Each row is a point. Each copy is the shape, with its points in the same order, turned, moved and blurred by noise. Some copies are also mirrored. Which?

Shape (9 x 3):
[[-68 -33 -28]
 [ -9 -48  27]
 [ 55 -14  24]
 [ 26  -7 -18]
 [ 24 -29 -11]
 [-35   1  -1]
 [ 37  -1  29]
 [-21 -67  62]
 [-12  31   4]]
Copy 1 (9 x 3):
[[-30 -43  75]
 [-54 -13   5]
 [-11  -8 -52]
 [  7 -39 -13]
 [-13 -40 -17]
 [ -2 -10  41]
 [ -1   1 -36]
 [-87  17   5]
 [ 25   3  20]]
Copy 1 is: mirrored
Copy 2, 9 rows:
[[ 66 -43  -2]
 [ 59  28 -33]
 [-22  52 -43]
 [-19   2 -29]
 [  2   9 -56]
 [ 32 -14   7]
 [-10  50 -18]
 [ 84  60 -26]
 [ -7   4  23]]
Copy 2 is: only turned
Copy 3:
[[ 20 -86  27]
 [ 25 -38 -42]
 [ 38  32 -41]
 [ 46   7   6]
 [ 51  -8 -15]
 [  1 -31  18]
 [ 19  22 -28]
 [  0 -58 -74]
 [ -7  -1  27]]
Copy 3 is: mirrored

Shape:
[[ 16 -48 -12 -46]
 [-43  38 -12  21]
 [ 35 -18  19 -51]
 [ 29  33 -12 -28]
 [ 35  41  43  -8]
 [  6  15  74 -53]
 [ 33 -42  32  33]
 [-51  25   0 -20]
 [ 15 -42 -23  29]
 [-29  24  57  11]]
Copy 1, 10 rows:
[[ -7  35  21 -39]
 [-12 -42  16  62]
 [ 12  60   8  -5]
 [-24  40   2  44]
 [ 23  41 -30  59]
 [ 67  53  11  37]
 [ 21  -2 -56 -21]
 [  9 -20  46  49]
 [-25 -20 -26 -26]
 [ 52 -20  -6  54]]
Copy 1 is: only turned
Copy 2 (10 x 4):
[[-36 -13  50 -36]
 [-21 -12 -70   1]
 [-11  30  44 -35]
 [-39  40   1   6]
 [ 20  59  -9  -7]
 [ 18  61  -1 -70]
 [ 47 -21  32   4]
 [-34  -6 -53 -40]
 [ -3 -48  22  17]
 [ 34  16 -47 -38]]
Copy 2 is: mirrored
Copy 3:
[[ -4   0  48  40]
 [ 13 -35 -61  -7]
 [-22  -6  51  -4]
 [ 16  -1  13 -35]
 [-39  -5   1 -61]
 [-53 -56  41 -37]
 [-68  28  -7  18]
 [ 11 -62 -25   2]
 [-16  34 -19  42]
 [-50 -52 -34 -22]]
Copy 3 is: only turned

Shape (11 x 8):
[[-52  14 -25  23  24  38 -11 -13]
 [ 22 -66  15  23  58 -10 -15  55]
 [-27  24  26  35  54  56 -10 -38]
 [-37  36   8  18 -32   3 -13 -15]
 [ 46   5  21 -37  11 -10  39  55]
 [-22  41 -21 -59 -45  -8 -13 -14]
 [ 51  43 -62  -9 -18   9 -63  -4]
 [  2 -63 -58 -17  -7 -31 -37  47]
 [-12 -21   2  33 -21  33  47  36]
 [ 42 -30  43 -13  27  14  39 -29]
 [-55  -8  -6  59  54  -3  25 -17]]
Copy 1:
[[-20 -19 -27   0  17  50 -19 -16]
 [-55 -10 -69  -3   5 -63  -4  61]
 [-39  36 -18 -18  24  30 -49 -25]
 [-19 -29  37 -20  10  19   5 -25]
 [-11  -8  -5 -13 -61 -85 -23  10]
 [ 48 -55  27 -56 -18  -2   1 -28]
 [ 35  -3   3 -68 -43  38  37  49]
 [  7 -76 -63 -14 -11 -35  47  45]
 [-66 -23 -22  18 -42 -22  12 -37]
 [-19  45 -29 -20  -3 -72   3 -30]
 [-36   0 -26  57  46  11 -17 -12]]
Copy 1 is: only turned
Copy 2, 11 rows:
[[-63  -1 -26  -5  13 -38  22  -5]
 [ 55 -39  38  -5  -9 -66  39 -33]
 [-62   6   6 -21  38 -15  68  18]
 [-51   7 -19  31 -19  11  -1  22]
 [ 74 -28   9  -3  15  14 -26  17]
 [-47 -26 -17   3 -13  38 -67   6]
 [-31 -18 -30 -65 -78  15 -19   9]
 [ 15 -50  -6   0 -52 -52 -40 -68]
 [ 29  40 -19  33  15 -16   9 -24]
 [ 26 -27  29  -6  39  48  47 -25]
 [-34 -26 -35  30  39 -47  67 -13]]
Copy 2 is: only turned
Copy 3, 11 rows:
[[ 14 -50 -10  38 -16 -35  31 -25]
 [ 59  23 -28 -67 -22  13  50  20]
 [ 63 -36 -21  44 -41 -29 -17 -35]
 [-13 -60   1  28  11 -16 -26  11]
 [-26  44  -7 -53 -15  33 -24 -11]
 [-73   2 -14  43  30 -19 -19   9]
 [-11  -6 -65  50  67  44  18  -9]
 [-15  19 -26 -31  45  -1  82  31]
 [  0 -47  14 -56   5 -12   1 -40]
 [ 43  45  20 -15  -4  -7 -33 -38]
 [ 49 -44  45  15 -48 -13  37 -11]]
Copy 3 is: mirrored
Copy 4, 11 rows:
[[ 30  -9   6  64 -34  24   0  22]
 [ 29  26 -11  11  19 -34  27 -93]
 [ 45  38   1  67   0  53   5  26]
 [  0 -16  14  20  -3  13  15  64]
 [ 30 -10  50 -45  23 -24 -29 -42]
 [-21 -66  14 -29 -10  17 -19  40]
 [-64 -45  46  25  31  50   0 -26]
 [-33 -55  -9   4 -27 -39  33 -74]
 [ 35   6  70   5 -24 -36  42   2]
 [ 55  46  23 -50 -13  32  -1 -29]
 [ 21  61 -15  52 -34 -14   2  11]]
Copy 4 is: only turned
